Rows are points. The last column is the point's height on a tilted bowl or saddle (a function of degree 2), plus a little noise. Count its main directions that bend up, bend down and stay straight.
(in the rows, 128 means zero)

Points (12 x 3)
[[ 67 133 109]
 [ 87 196 118]
 [133 111 131]
 [181  59 135]
 [136 134 123]
 [149  77 134]
 [137 161 110]
 [124 177 104]
 [164 206   7]
 [149  71 130]
 [193  83 119]
 [110 120 127]]
Directions: 0 up, 1 down, 1 straight

Points (15 x 4)
[[115 111 137 121]
 [114  44 123  88]
 [218  61 146  60]
 [ 99 197 163 147]
 [150 224 138 160]
 [ 21 139 172  36]
 [ 91 145 114  99]
 [ 87 130 133 107]
 [ 65 140 104  69]
 [141 123 130 124]
 [124 115 113 106]
 [179 148 120 116]
 [221 166 130 103]
 [ 73 125  87  62]
 [127 176 128 135]]
Directions: 0 up, 2 down, 1 straight

Points (16 x 4)
[[154 156 136  91]
 [106 149  62 135]
 [113 159 211 175]
 [105  80 150 176]
 [145 186 171 122]
 [185 100 112 128]
 [166 134 121  94]
 [159 150 198 151]
 [189 147  74 123]
 [ 63 118  91 156]
 [157 199  45 192]
 [150  47 142 230]
 [ 86  89 167 191]
 [212 138 138 128]
 [121 171 118  97]
 [175 118 115 106]]
Directions: 3 up, 0 down, 0 straight

Points (17 x 4)
[[110 114  97 104]
 [109 208 199  57]
 [110  40 121 107]
 [104 122  67  82]
 [172 165 153 101]
 [131  94 165 113]
 [159 160 109  99]
 [128 140 154 110]
 [ 38 120 175  60]
 [206 116 100  87]
 [ 76 140 132  93]
 [103 195 103  71]
 [118  93 119 115]
 [170 198 173  83]
 [136 148  86  92]
 [134 137 141 113]
 [194 236 141  56]]
Directions: 0 up, 3 down, 0 straight

Points (27 x 5)
[[208 220  84 129 244]
 [147 135 123  88 125]
 [206 113  83 123 207]
 [143 139 123 151 132]
 [143 100 173 125 102]
 [ 40 109 128 112 187]
 [108  81  30 152  82]
 [101  88 156  93  90]
 [ 29 111 141 160 209]
 [ 89 162  92 192 109]
 [187 124  99 213 165]
 [128 166 138  58  99]
 [103  91 116  78 102]
 [107 152 139 145 121]
 [177 108 150 115 119]
 [137  96  95 139 107]
 [ 71  84  65 109 133]
 [ 61 183 142  93 133]
 [123  94 110 237  85]
 [139  77 215 159 144]
 [136 130 102 125 136]
 [127  79  75  11 117]
 [121 160  88  70 171]
 [117 139 127 111 122]
 [ 96 176 154  89  97]
 [144  87 178 107  77]
 [108 163 171  82  81]]
Directions: 2 up, 2 down, 0 straight

Points (25 x 5)
[[ 96 174 138 138 117]
 [164 151  51  67 108]
 [159 139 141  58 104]
 [249  22 114 110   7]
 [105 119 189 158  85]
 [ 88 133 157 123 107]
 [ 75  53 116 149  78]
 [ 60  88 108 139  96]
 [129 173 180 144 101]
 [172 113 142  62  96]
 [ 63 101  55  94  97]
 [129 118 126 134 122]
 [182 156 152 131 110]
 [ 60 189 130 100  99]
 [105  83 165 134  89]
 [139 113 181 138  95]
 [ 91 157 122  98 119]
 [189 214 150 171  89]
 [ 73 114 168 180  81]
 [198 205 108 110 106]
 [194 188 140 101 105]
 [108 123 135 135 119]
 [138 141  96 114 130]
 [175 166 102  88 119]
 [112 133 168 154 104]]
Directions: 0 up, 4 down, 0 straight

Points (48 x 7)
[[118  81 114 142  99 151 172]
 [140 162  79 159  84 194 214]
 [117 113 136 198 151 146 143]
 [123 140 145 172 126  85 122]
 [130  99  92  95 132 177 157]
 [ 64  88 114 195  77 169 208]
 [ 83 141  34 112 189 187 143]
 [130 176  62 112 175 140 111]
 [221 171 165  64 187 191 171]
 [ 67 153 134 163  90 147 155]
 [102  47 112 128 133 112 152]
 [107  42  68 113 150 131 165]
 [ 72 135 180 246 136  84 144]
 [ 79  75  83 197 159 125 153]
 [ 58 141 170 133  85 195 197]
 [108 164 102 157 132 116 121]
 [113 110  66 140 219 141 103]
 [111 130 200 205 166 147 149]
 [191 106 178  97  71 172 203]
 [165  67 203 137 184 136 117]
 [109 134 171 143 158  99  97]
 [104 167 102 132 163 169 134]
 [128 138  72 108 108 100 128]
 [155 184 142  96  93 170 185]
 [144  80  94  62 114 198 202]
 [ 82  60 168 177 118 150 164]
 [179 145 185 185 151 179 191]
 [165  90 141 166  73 108 178]
 [ 66 103 157 119 133 100 106]
 [116 113 176 215  87 130 160]
 [ 90 153  82 142 151  82 102]
 [185 163  93 145 160 128 137]
 [136 123 178  97 135  96 100]
 [125  99  91  53  59 121 197]
 [ 73 191  39 135 154  88 107]
 [117  91  91 126 168 145 119]
 [ 95 104 123 150  82 150 167]
 [134 110 212 127 188 101  89]
 [ 37 155 152 126  80 134 151]
 [180 150 125  77 206 184 123]
 [150 143 183  93 124  96 111]
 [ 95 196 135  77  93 195 209]
 [226 131 137  77 117 213 228]
 [126 210 135 158  71 124 176]
 [149 134 134 124 193  49 105]
 [ 97 142 209 113 126 186 152]
 [164 163  79 163 153 102 131]
 [173  31  85 131 190 147 161]]
Directions: 4 up, 0 down, 2 straight

Points (39 x 7)
[[127  96 139 132 162 176 108]
 [ 84  88 162 138 143 141  87]
 [  7 163 121 115  97 135  46]
 [ 92 159 111  73 142  94 118]
 [102 140  92 114 159 146 109]
 [107 122 131 146 190 118  92]
 [208 140 108  96 130  92 148]
 [ 97  86 175 130 118 113  89]
 [119 172 157 140 154 107  90]
 [117 184 101 136 143 125  96]
 [148 124 100 163 191 148  99]
 [103 131 126  87 120 189 107]
 [125 146 116 124 102 186  87]
 [ 77  96 212 144 187  88  37]
 [ 92 118 195 116 138 171  64]
 [ 88  83 151 152 124 206  69]
 [115 105 119 111 137  56 117]
 [118  94 144  75 148 107 136]
 [ 90 211 181  86 102 168  48]
 [103 122 115 120 139 143 114]
 [192 142 165  74  82 122 126]
 [126 125 138 163  97  58 106]
 [139 109 197 135 150 143  74]
 [115 130 143 142 101 112 102]
 [ 45 120 162 197 136 156  33]
 [ 98  94  62 154 153 136 100]
 [ 93 132 130 139 127  63  97]
 [171 122  45  90 189 135 110]
 [ 99  96  93 183  98 158  87]
 [121 133 155  25 173 154 135]
 [146  92  81 123 149 185 129]
 [192 198  87 114 141 125 100]
 [128 150 139 238 153 125  62]
 [117 152 183  93 138 133  95]
 [197 161  85 181  89 137  96]
 [133 130 146 170 184 154  82]
 [ 83 144 125  89 107 110 113]
 [ 51 119 150  79 140 106  97]
 [ 85  83  86 155 117 102  95]]
Directions: 0 up, 3 down, 3 straight

Points (64 x 9)
[[122 116 134  79  96  76 155 115 114]
 [ 99 127 104 162 130  55 166 112  91]
 [ 81 112 103 137 124 115  77 149 106]
 [182 134  80  45 219 143 171 109  41]
 [201  76 168 140 124  61 120 128 102]
 [ 95 101  85 101 108  95 137 168  98]
 [132 146  83 123  86 122  77 129 121]
 [142  59 132 116 140 108 128 145 115]
 [196 207 138 120 180  88  49 158  40]
 [100 164 131 115 129 181 133 156 101]
 [ 92 110 156 143  49 213 123 168 124]
 [111  58 152  59 126 113 135 112 121]
 [178 104 132 134 103 136 185 106 131]
 [150 100  97 101  89 181 147  73 122]
 [147 210 160  34 130 129 133 153  43]
 [153  91 169 100 245 159 191 200  24]
 [109 101  99  53 124 110 178 193  76]
 [102 111 174  83 138 137  95 148 111]
 [ 92  98  96 178 171 164 123 128 104]
 [145 139 150 112 225 137 167  80  72]
 [ 76 105 113 176 104 144 100 183 105]
 [159 173 219 220  77 130 180 168 109]
 [114 158 110 164 121 106 133  83 114]
 [105 175 110  79 101  67 151 147  68]
 [ 83  56 106 133 104 176  98 142 122]
 [161 130 108 147  59 144 121 158 137]
 [ 98 168 185 110  79  96 127 115 116]
 [102 123  97  97 161  44 203 175  30]
 [136 144 143  65 136 145 116 200  80]
 [141 182 132 197  93  65 128  63 105]
 [ 49 208 192 133  96 156  87  99  82]
 [ 83 153  79 168 130 106 128 122  91]
 [164  99  91 249  84  97 230  87 121]
 [165 140 155 171 185 135  42 163  72]
 [193 166 141 136 107 122 155 163  94]
 [119 115 138 110 159  95 118 167  93]
 [ 68  80 105  42 164 117  93 104 105]
 [ 68 129 110 164 146 179 113 135 107]
 [159 170 200 109 150  96  92 124  82]
 [ 73 151 154 198 100 148 132  88 130]
 [ 98 137 155 117 117 123 124  50 129]
 [124 108 222 124  87 136 126 106 135]
 [117  98 163 129  58 192 169 115 146]
 [ 52 180 130 144  94 106  80 137  88]
 [142 110 136 165 172 166 167 120 109]
 [ 53  71 189  28 132 135  78 124  90]
 [199 175  91 170 117 159 172 156  78]
 [173  46 127 139 220 110  24 112  57]
 [110  94  53  97  81 153  32 165 100]
 [111 176  61  93 150 201 113 177  64]
 [157  98 141 119 177 148 163 111 110]
 [181 124 118 106 133 190 164 104 103]
 [199 177 136 123 120 105 140 149  83]
 [103 130 197 123 103 128 125 122 130]
 [126 117 142 162 118  92 107 165 109]
 [132 150 215 103  60 134  95 220  68]
 [135  92 107 155 155 144 143 121 122]
 [125 243 142 155 139 161 183  99  31]
 [160 117 126 209 118  74  87 140 108]
 [120 124 126 109 112 139  76  83 130]
 [ 97 130 129 197 103 103 179  94 131]
 [145 118  77 106  97  91 137 161 100]
 [176 144 165 179 115 143 178 121 123]
 [109  75 101 151 168 117 189 214  58]]
Directions: 0 up, 6 down, 2 straight

Points (69 x 9)
[[175 104 170  62 127  65  85 159 119]
 [130 127 105 168 183 126 148 126 104]
 [115  94 144 120 159  71 165 154  59]
 [162  92  61 164 129 104 122 141 129]
 [170 160  36 107 182  94 172 123 164]
 [157 107 107  71 176  95  70 159 187]
 [154  73 119 143 158  81 117  66 128]
 [129  65  56 114 137 134 110  92 171]
 [103 138  89 144 162 110 232 103 110]
 [145 103 157 181 120  62 114 125  86]
 [130 157  47 169  69  70 109 148 188]
 [121 112 161 187 146 136 127 193  81]
 [163  68 164 148 109 121  81 103  82]
 [140  82  57 112 186 179  87 113 159]
 [ 87 101 136 189 178 152 103 168  88]
 [201 145 135 127 130 119 128  96 130]
 [124 140 124 107  74  95  23  59 188]
 [160 102 145  63  78  86 118 114 153]
 [150  99 182 169 154  83 194 115  82]
 [ 96 119 187 123  94  52  79 157 129]
 [113 156 107  95 165  80 117 113 145]
 [108 120 129 129 105 135  77 164 135]
 [ 82 151 123 153 113 154 193 136 123]
 [ 77 155 120 145 115 171 130 100 142]
 [ 68  75 188 136 164 186 221 138 138]
 [118  91 166 104 126 181  91 164 129]
 [ 73 131 111 159  56 189 131 121 154]
 [142 166 127  96 120 110 134 210 117]
 [199 186 109 131 135 100 102  82 151]
 [177 168  44 100 105 220 143 176  34]
 [112 137 144 161  73 187 107  85 130]
 [160 167 172  91 189 162  27 155 208]
 [129  39 153 116 213  69 104 185  41]
 [ 79 175 152  95 125 124 110 119 172]
 [161  71 132  94 145 127  84 159 131]
 [106  85  59  88 104 155 230  91 240]
 [ 88 180 155 129 176  65 110 136 126]
 [ 69  88 155 135  90  48 149 150  84]
 [129 118 121 112  72 187 209  15 248]
 [123  93 148  82 170 122 128 118 137]
 [140 146 136 162 129 130 230 122 124]
 [144 149 144 178  90 131 190 131 132]
 [160 158 140 128 150 154 103 174 115]
 [ 74 104  53 143 124 182 108 167 104]
 [176 171 142 153  31 115 137 110 147]
 [117 127  96 125  39 129 133  88 192]
 [127 150 141 160 112  96 190 155 110]
 [ 53 147  88 191 100  82  82 100 126]
 [157 170 162 138 106 116 190 169  95]
 [112 123 110 165  98 157 156 123 124]
 [134 119 103 176 148 113 178 126 113]
 [132 164 151 146 138  84  38  43 167]
 [142 116 106 163 148 197 118 101 102]
 [ 49 154 160  91  99   7 119  95 175]
 [154  90  90 154  59 102 106 120 132]
 [ 98 146  90  76 131 183 134 202 107]
 [ 90 101 113 140 142 168 116 151 117]
 [101 191  90  99  59 101  85 159 223]
 [110 202  81 199 140 164 155 154  65]
 [165  94 129 101  76 143 208 162 122]
 [102 174 214 114 150 157 141 198 103]
 [164 170 187 143 104  71 129 208 117]
 [134 196 118 145  98 124  97 169 146]
 [140  73 117 176 173 237  56 102  96]
 [ 49 101 175 129 113 152  91 146 173]
 [126 121  54 148 128  93 125  80 145]
 [120 138 173  90 130 142  21 162 198]
 [141 129 171  54 127 174 142 157  98]
 [ 83 186 171  85  96 154 199 101 145]]
Directions: 4 up, 3 down, 1 straight

Points (68 x 9)
[[104 120 131 115  78 209 174 102 107]
 [ 90 109 123  79 123  92  97 111 116]
 [159 169 117 179 161 112 138 163 171]
 [126  56 151 166 135 150  51 106  76]
 [156 192  50 173 143 147 101 156 188]
 [184 120  85 216 113 201 114  78 196]
 [147 184  36 110  94 122 234 165 204]
 [ 79 161 126  41 189 118 119  98 174]
 [146 146  91 103  89 117  91 106 141]
 [ 83 121 133  60 124 153 188 175 156]
 [104 108  58 146 124 114 183 136 128]
 [ 82 133 147 126 107 185 210 104 140]
 [140 166 106 132 124 126  22 164 123]
 [142  83 204 124  90 155 128 138 138]
 [ 55 179 146 196 158  63 149 103 135]
 [129  34 157 176 104 166 118 116 113]
 [121  93 121 164 100  96  57  91  60]
 [160 133 153 111  64 105 114 192 208]
 [104 159 160  73 111 143  69 145 157]
 [142 128 169 112 102 192 114 146 153]
 [131 156 105  97 187 127  81 153 131]
 [109 183  92 118 171 131  97 181 148]
 [177 162 101  77 145 179 130 118 185]
 [ 77 123 127  79 107 105  84 158 143]
 [ 48 102 208  60 215 145 118 123 179]
 [143 119 129 150  56 121 111 187 186]
 [142 127 176 142 104 137 116  87 117]
 [102  85  96  84 161 121 100 164 124]
 [ 63 118 133 172 208  91 163 101 120]
 [208 135  19 110 138 107 116 108 202]
 [110 138 153 130 153 143 114 157 156]
 [170 112 110 126 152 228 168 195 199]
 [150 148 143 137 119 119 103  65 109]
 [150 140 139  60  98 126 167 115 172]
 [ 92 153 125 114  80 175 213  61 133]
 [ 52 168 183 186 120 123 118 164 204]
 [156  62 128  49 168 145 133  90 137]
 [174 109  82 122 148 152 110 179 171]
 [149  88 102 149 106 201  49 101 106]
 [146  17  85 104 175 136 132 125 132]
 [ 71 187 139 122 136 138 123 144 172]
 [125 129 101 168 185 150 124 149 147]
 [189  92 142 163 156 179  65  67  90]
 [115 132  95 131 101 130 152 107 133]
 [112 184 117 141 121 187  87 167 185]
 [189 130 119  94 141 169 108  65 131]
 [139 100  81 156  94 215 117 116 145]
 [ 91 128 161  99 102 205 106 135 136]
 [ 89 132 141  78  94 125 129 151 157]
 [111 225 163  77 154 118 144  83 227]
 [186  73  38  94  84 103 154 133 182]
 [147 114 139 159 138 141 110  78 109]
 [128 174 188 182 173 151  87 171 194]
 [ 91 145 187 141 128  83  56  86  85]
 [158 129 113 141 118 105 174 166 176]
 [125  92 109  87 129 116 105 100 110]
 [110 180 114 125 154 192 158  70 195]
 [106  42  93 125 182  89  92 123  81]
 [ 94  92 171  92 167 161 141  93 131]
 [ 87 133 182 110 124 150  87  80 114]
 [173 119 149  90 100 120  79 161 157]
 [ 94 159 168   7 211 137 153 124 237]
 [121 133  83 215 117  59 127 147 123]
 [108 169  76 160 189 133 147 131 150]
 [ 88 142  77 101  64 132 106 166 152]
 [109 186 113 141  91  69 118  27 133]
 [ 94  69 107  90 178 179 193 111 132]
 [175 162 121 144 160 115 171 108 174]]
Directions: 4 up, 2 down, 2 straight

Points (71 x 9)
[[153 131 176  55  83  92  71 115 116]
 [103  98 104 100 128 141 165 166 152]
 [115  97  43 225 155 115 168 113 227]
 [124  80 220 186 176  69 118  73 108]
 [106 102  67  95 113 104 177 151 162]
 [ 71 190 105  90 150 222 100 124 179]
 [121  60 159 142 102 172 124 171 154]
 [208 114 162 178 145 184 143  86 206]
 [157  76 102 104  91 145 129  67 191]
 [126 164 144  62  69 100 155 147 104]
 [147 118 185 147 145  80 186 145 103]
 [ 71 172 163 156 115 156 131  68 182]
 [128 123 128 154 133  90  82 136 109]
 [144 157 137 176  70 186 161  95 155]
 [103 130 112 119 149 183 175 165 155]
 [107  87 128 143 135  79 197 124 158]
 [111 182  92 154 199 182 125 145 178]
 [ 86 112 124 184 105 124 151 129 147]
 [129 165 175 146 158 179 105 141 148]
 [133  71 105  98 108 126 148 108 163]
 [122 128 166 123 146 171  99 119 150]
 [111  75 121  59 147 153 178 118 192]
 [149 125  82 104 140 104  76 182 133]
 [100 127  90 139 151 129 109 161 138]
 [120 117 151  81 122 160 164 125 145]
 [103 102 124 118 184 144 107 104 177]
 [122  59 133 134  99 205 120 103 196]
 [ 87 101 195 177  55  89 107 137 123]
 [ 73 151 147 142 118 205 193  98 188]
 [ 45 107 132 104 178 216  52 135 241]
 [ 85 180 157 116 118  73 134  55 147]
 [108 166  84  94 155 187 155 116 162]
 [ 99 184  90  93 141 124 169 175 124]
 [140 112  88 121 208  80 119 111 175]
 [ 87 120 159 125 176 165  89 120 174]
 [129  61 130 131 135 160 101 139 153]
 [152 189 176  95 131  80  67 113 109]
 [108 227 143 114  85 168 112 148 108]
 [ 71 141 153 117  43 114  89 120 139]
 [139 138 138 134 153 155  49 135 139]
 [108 124  84 131 144 111 161 131 152]
 [ 84  76 126 105 106 135 120 148 150]
 [ 91  29  69 116  93 130 124 141 195]
 [136 112 116 185 151 101  99  94 148]
 [199 164 116 175 142 174 123 131 156]
 [143  96 198 191  87  95 173  81 156]
 [107 112 165 179 158  99 167 104 151]
 [125 156 115  95 135 114 155 162 116]
 [173 115 119 118 138 110 202  99 160]
 [144  75  86 156 110 123 212 130 192]
 [146 195 113 175 158 164 160 120 153]
 [158 169 165  96 117  89 115 167  88]
 [117 141 121  93  94 124 123 112 127]
 [ 70  98  92 150 140 173 107  92 196]
 [135 103 119 130 112 148  87  96 148]
 [126 144  78  89 115  61  58 142 140]
 [204  93 158  91 112 117  98 122 126]
 [107  94 168 133 143  85 248  77 181]
 [ 89 141 127 192  74 104 145 133 129]
 [118 146 166 179 142 144 116 105 147]
 [  7 102  99 141  53  55 145  74 242]
 [141 179  96 157 127 164 140  73 169]
 [141  70 143 172 162 128 173  69 203]
 [147  93 126  80 167  77 147 208 143]
 [138 117 117 205 212 110  61 135 170]
 [156  83 116 133 108 127 187  76 188]
 [ 72 179 111 128 164 149 158 151 150]
 [129 113  87 130 128 102 141 136 138]
 [143 127  52 166 172 133 104 113 178]
 [169 137  96 202  54 117 130 132 138]
 [ 94 102 168 146 154  86 149 196 129]]
Directions: 6 up, 1 down, 1 straight

Points (73 x 9)
[[151 120 104 142  76 178 132 133  97]
 [ 92 139 101 194 176 101 127  40  80]
 [ 57  59 197 185 101  95 193 120  75]
 [133  87 102  69 133 139 173 157 101]
 [ 66 203  73 128  90 137 138 173  72]
 [147 175 118 132 150 186 101 133 109]
 [137 125 162 130 197  96 122 214 124]
 [170 174 203 150 164 101  55 142 136]
 [ 59  90 159 115 126  98 190  67  83]
 [166 174 119 163 143 201 185 159  92]
 [181 176 149 109  55 198  97 102  82]
 [117 187  91 134  74 100 188 173  73]
 [187  95 101 166  12 156  76 164  64]
 [110 126  67 144  96 139 101  87  74]
 [112 129  69 103 157  79 158  96  82]
 [107 117 124 157 135 154  70 129 108]
 [100 164 142  94 107 145 180 148 105]
 [158 157  68  80 123  94 157 144  88]
 [168 147 116 126 145 102 142  86 106]
 [111 166 102 123 168 131  91 147 113]
 [115  76  88 162  90 128 199 121  75]
 [105  98  70  44 113  41 192 139  62]
 [172 147 136  98 126 154  78 136 113]
 [141 116 106  80 142 174  32 125  81]
 [127 122 148  77 152 173 108 144 120]
 [195 141 152  98 143  86 185  69 106]
 [115 153 131  80 157 162 132 183 115]
 [170 136  89 106 214  75  68 126  99]
 [121 113 108 132 101 124 149  70  87]
 [ 55 161  91 133 138 164 110  77  94]
 [105  54 116 176 180 180 178 111  86]
 [151 176 103 118 144 131 161 155 106]
 [182 160  97 135 160 152 149 158  99]
 [149  16  62 177  76 121 124  86  35]
 [140 196 163 125 152 147  72  80 121]
 [117 111 113  84 105 161 127 158 104]
 [115 128 100 134 184 150 189 129 102]
 [111  74 121 127 103 161  93  78  87]
 [115 114 180 106  58  87 123  95  95]
 [ 72 114  59  76  45  94 113  74  24]
 [122 196 195 104 140 106 149 120 132]
 [101 118 153 151 120 174 147 232  99]
 [ 96 116 140 203  87  85 206 150  70]
 [164 102  93 198  75 119 168 110  68]
 [129 176 116  73 133  81 101 170 110]
 [148  68 133  43 132 172 131 110  95]
 [113  78 176 134 124 183 139 178 114]
 [122 106  91 114 160 124 147 131 104]
 [147  40 118 107 129  70 164  99  89]
 [125 142 122 105 223 195 165 155 105]
 [ 80  44 161 168 124  78 108  68  77]
 [159 207 195 158 186 164  82 178 123]
 [115 183 142 161 105  97 118  45  86]
 [117 129 141 212 111 236 110 152  97]
 [167 116 121  77 165 162  65 185 100]
 [124 200  72  52  88 124  96 101  57]
 [165 112 201 103 111  83 101 139 137]
 [171 139 138 162 144 150  93 109 111]
 [ 85  81 218  72 163  96  48  16  93]
 [115 100  85 139  84 162 143 174  93]
 [111 141 112 131  84 134  90 131  97]
 [180  31 172  88 159 154 103 165 111]
 [142 164 125 125  51 227  60 106  67]
 [ 90 111 120  85 149 156 122 162 111]
 [205 195 189 140  97 143 127 161 109]
 [ 83 120  42 123 215 128 116  96  73]
 [152 118  80 205  70 128 103 140  66]
 [ 41  85 150 131 108 130 249  65  46]
 [215  82 114 134 110 142 156 116  95]
 [ 82 214  45 173 140 178 142 105  74]
 [139 101 111 103 146 140  70 126 104]
 [ 67  42 150 148 126  77  61 127  81]
 [142 186 164 234  61 165 194 204  56]]
Directions: 0 up, 6 down, 2 straight
